Each row is a point. Each copy is the shape, with its points in the same order, turned, moved and blurred by noise. Some copies are also mirrored. Which?
In the rows, zero is written as 128.

Shape (7 x 2)
[[153 120]
 [151 142]
 [138 113]
 [ 86 102]
 [129 183]
 [135 102]
 [150 106]]
Copy 1 (7 x 2)
[[144 114]
 [161 130]
 [130 120]
 [ 87 151]
 [175 174]
 [121 114]
 [133 106]]
Copy 1 is: only turned
Copy 2 (7 x 2)
[[126  85]
 [111 100]
 [139  96]
 [177 134]
 [ 84 139]
 [148  96]
 [138  79]]
Copy 2 is: mirrored

Shape (6 x 3)
[[121 161 111]
 [117 105 114]
 [150 124 164]
 [138 155 127]
 [195  83 143]
 [107 118 112]]
Copy 1 (6 x 3)
[[143 158  94]
 [110 131 135]
 [154  87 114]
 [151 136 102]
 [170  84 176]
 [102 136 125]]
Copy 1 is: mirrored
Copy 2 (6 x 3)
[[100 135 112]
 [122  96 156]
 [164 142 147]
 [127 142 113]
 [203 102 126]
 [108 109 148]]
Copy 2 is: only turned
Copy 3 (6 x 3)
[[140 120  95]
 [ 98 149 119]
 [137 126 161]
 [146 130 117]
 [142 194 185]
 [103 139 104]]
Copy 3 is: mirrored
Copy 4 (6 x 3)
[[ 97 164 145]
 [116 118 115]
 [159 130 159]
 [118 156 156]
 [151  67 171]
 [112 135 112]]
Copy 4 is: mirrored

Shape (9 x 4)
[[ 93 142 120 155]
 [ 58 157 138 156]
 [106 120 133 139]
 [111 143 108 121]
 [145 111 155 107]
 [127 110 146  93]
 [122 111 120 127]
 [113 200 129 171]
 [135 128  86  93]]
Copy 1 (9 x 4)
[[110 131 167 155]
 [ 80 161 173 179]
 [111 136 124 157]
 [ 99 121 151 123]
 [120 142  98 102]
 [ 99 138 101 110]
 [109 119 127 138]
 [137 168 202 145]
 [108  92 143  92]]
Copy 1 is: mirrored
Copy 2 (9 x 4)
[[128 155 129 161]
 [137 169 169 175]
 [105 136 130 141]
 [120 161 121 123]
 [107  99 134  98]
 [ 93 115 141 100]
 [ 96 132 120 128]
 [189 164 122 157]
 [ 96 161 106  92]]
Copy 2 is: only turned

Shape (10 x 4)
[[148 138 106 116]
 [136 117 136 136]
 [168 117 173 149]
 [ 98 137 141 126]
 [138 104 149 155]
 [131 108  98  74]
 [ 99 126 136  96]
 [138 136 131 105]
 [157 136 180 135]
 [121 118  88  62]]
Copy 1 (10 x 4)
[[163 130  98 109]
 [137 129 127 127]
 [125 177 148 135]
 [110 108 111 115]
 [131 138 147 143]
 [172 102 117  73]
 [118 100 116  87]
 [139 133 109  96]
 [107 174 132 118]
 [169  90 107  60]]
Copy 1 is: only turned
Copy 2 (10 x 4)
[[140 156 122 150]
 [130 138 131 113]
 [149 110 170 103]
 [ 86 144 130 119]
 [134 120 134  93]
 [138 207 120 129]
 [ 93 177 136 117]
 [126 161 143 137]
 [130 117 179 117]
 [127 219 113 140]]
Copy 2 is: only turned
Copy 3 (10 x 4)
[[126 106 104  89]
 [135 126 131 110]
 [148 144 172  86]
 [ 96 114 133 130]
 [146 142 147 122]
 [141  64  99 110]
 [107  86 134 136]
 [120  98 129  96]
 [129 133 177  87]
 [131  49  92 111]]
Copy 3 is: only turned
Copy 4 (10 x 4)
[[142 152 131  99]
 [133 118 126 120]
 [165  77 124 123]
 [111 129 145 148]
 [131  96 104 129]
 [100 147 154  68]
 [ 98 133 165 124]
 [132 131 153 110]
 [167  85 151 132]
 [ 96 166 164  71]]
Copy 4 is: only turned

Shape (10 x 6)
[[126 126 117  94 129  82]
 [141 109  46  92 140  96]
 [141 142 147 101 138 130]
 [100 133 125  97 118 101]
 [ 87 149 147 219  91 132]
 [146 124 149 128  87 130]
 [153 121 148 102 134 105]
 [129  94 146  93 133 129]
 [117 148  86  94 123 117]
 [136 148 146  97 140 130]]
Copy 1 (10 x 6)
[[102  96 111 101 115 108]
 [138 127  55  94 127  71]
 [146 109 142 101 132 124]
 [101 117 111 101 116 136]
 [110 205 167 168  84 167]
 [146 108 139 158 104 136]
 [121  92 140 114 128 108]
 [128 100 120 133 166 127]
 [134 123  87  86 109 118]
 [144 105 149  92 129 136]]
Copy 1 is: only turned
Copy 2 (10 x 6)
[[156 109 125 115 146 102]
 [143 116 205 111 151 103]
 [145 146 107 122 132 143]
 [149 124 113  93 126 101]
 [ 97 150  85 132  20  80]
 [150 126 109 123  79 145]
 [148 108 115 135 134 147]
 [131 114 112  96 133 154]
 [163 148 150  99 134  99]
 [147 152 104 122 139 137]]
Copy 2 is: mirrored

Shape (13 x 8)
[[143 154 114 120 134 101 135  78]
 [118 145  86 101 123 100 156 134]
 [153 116 115 136 120  75 161 124]
 [137 132 137 117  90 200  82 159]
 [117 150 180 122 103 147 129 138]
 [152 127 136 115 136 177 127 162]
 [121 123 119 142 139 107 186  68]
 [133 135  69 131 143  90 143 111]
 [116 111 124 109 149 107 108 107]
 [144 125  66 136 107 113 119 117]
 [130 128 143 136 118 141  90 169]
 [106 108 159 114  91 183 125 140]
 [103 144 155 158 127 157 114 168]]
Copy 1 (13 x 8)
[[152 140 110 129 104  89 148 118]
 [113 132  92  82  90 115 159 131]
 [ 99 111 122 109  79  68 140 132]
 [118 112 141 148 127 205 119 177]
 [114 110 140 113 162 135 138 174]
 [ 96 134 123 120 124 159  87 157]
 [134 150 152  86  95  66 140 105]
 [114 135 104 113  74 103 155  95]
 [137  99 111 112 123 115 127 100]
 [121 121 120 124  56 132 165 117]
 [ 90  91 124 139 135 162 134 146]
 [127 100 170  99 144 171 123 169]
 [ 73 122 146 133 163 160 145 138]]
Copy 1 is: mirrored
Copy 2 (13 x 8)
[[147 130  65 125 111 123 156 106]
 [129 160  67 141 142 114 136 151]
 [140 117  92 124 126 122 172 170]
 [127 170 161 116 142 190  83  98]
 [ 88 155 147 118 105 135 130 106]
 [108 135 136 118 174 155 111 112]
 [118  90  65 165 102 117 164 126]
 [156 126  47 131 134 124 131 151]
 [160 126 110 133 122  97 116 119]
 [167 140  68 130 130 162 123 149]
 [126 149 146  92 129 146  95 136]
 [101 149 167 159 121 156 102 112]
 [ 85 132 137  95 117 144  83 129]]
Copy 2 is: mirrored
Copy 3 (13 x 8)
[[117 115 135 148 110  71 149  99]
 [104  98 104 104 114  93 146 143]
 [131  83 135  94 124 100 169 103]
 [193 147 109 160 106 159 112 169]
 [188 146 142 131 152  96 131 159]
 [168 149  99 140 137 154 155 138]
 [ 94 137 170 113 116  77 179 101]
 [ 87  85 121 134 112 102 165 114]
 [109 123 137 130 142 117 113 107]
 [112  83 121 138  88 132 151 124]
 [169 112 120 144 155 158 128 150]
 [172 169 147 119 118 143 124 173]
 [165 128 137 151 172 142 152 177]]
Copy 3 is: only turned

Shape (12 x 9)
[[130 126 157 126 112 109  79  95 137]
 [140 135 101 107 124 173 129 130  85]
 [ 98 151 113 157 161 163 157 224 112]
 [140 147 109 113  94 141 141 143 149]
 [114  92 145 131 130 154 101 163 154]
 [161 114 107 131 147  99 128 124 127]
 [143 127 141 135 128 164 190 141 113]
 [149  74  97 139  95 167 142  80 120]
 [152 113 102 138 107 119  98 156 137]
 [142 126 118 149  88 162 125  78 104]
 [108 151 113 104 124 135 127  94 158]
 [138  79 118 131  73  88 136 123 109]]
Copy 1 (12 x 9)
[[126  72  91 104 115 124 126 153 164]
 [101 141 102 170 122 137 125 107 112]
 [139 219 144 146 198 104 135 118 139]
 [123 131 135 111 120 163 149 100 132]
 [107 116 116 104 153  83 160 118 146]
 [184 106 118 133 115 124 132 119 122]
 [123 135 174 157 147 137 117 132 103]
 [102  94 131 120  80 114 109 101  67]
 [145 125 107 100 120 116 128  85 147]
 [ 99 103 114 125  97 146  84 135  96]
 [124 119 116 112  99 155 162 161 115]
 [140 102 147 126  68 105 106  93 149]]
Copy 1 is: only turned
Copy 2 (12 x 9)
[[132 140 127 128 141  94  98 153  90]
 [175 125 148 136  91 136 103 125 175]
 [148  43 133 122  54 118 174  89 169]
 [134 122 114 173  98 144 122 113 129]
 [150  87 125 134  97 119 155 170 109]
 [142 115  96 100 102 152  93 125 112]
 [101 111 144 127  67 154 123 130 171]
 [145 175 108 122 100 162 122 186 162]
 [166 132 106 127  94 133 135 123  94]
 [135 182 122 134 102 114 109 151 162]
 [128 111  99 162 144 124  94 136 150]
 [135 171 128 101 129 170 148 130 102]]
Copy 2 is: mirrored
Copy 3 (12 x 9)
[[145 141 103 127  88 145 106  86 108]
 [121 118 137 138  95 112  81 158 180]
 [131 122 164  52 148  81 119 203 148]
 [138 145 171 149 121 104 117 127 142]
 [163 127 134 103 147 130  76 137 105]
 [112  88 132 123 127 119 124  93 144]
 [ 89 154 140 126 155 115 103 158 168]
 [135 120  89 197 147 117  83 126 163]
 [161 108 142 121 124  90 100 100 134]
 [139 153  91 170 105 116 106 124 173]
 [138 131 146 159  98 155 139 138 123]
 [106 121 105 163 126  68  94  92 107]]
Copy 3 is: mirrored
Copy 4 (12 x 9)
[[ 91 108 142 167 118 112 113 109 160]
 [127 107 117  83 166 114  90 146 125]
 [179 111 141  49 127 162 181 145 105]
 [118 140 147 115 173 126 126 102 108]
 [147 134 132 123 141 119 165 124 176]
 [107 114  95 155 144 124 139 141 103]
 [104 148  95  64 143 143 133 116 116]
 [127 166  73 125 147  81  80 112 136]
 [144 106 125 146 158 102 145 112 121]
 [117 131 106 114 130 105  62  94 132]
 [106 156 156 146 145 145  97 135 128]
 [ 94 137 111 137 130  51 140 112 105]]
Copy 4 is: only turned
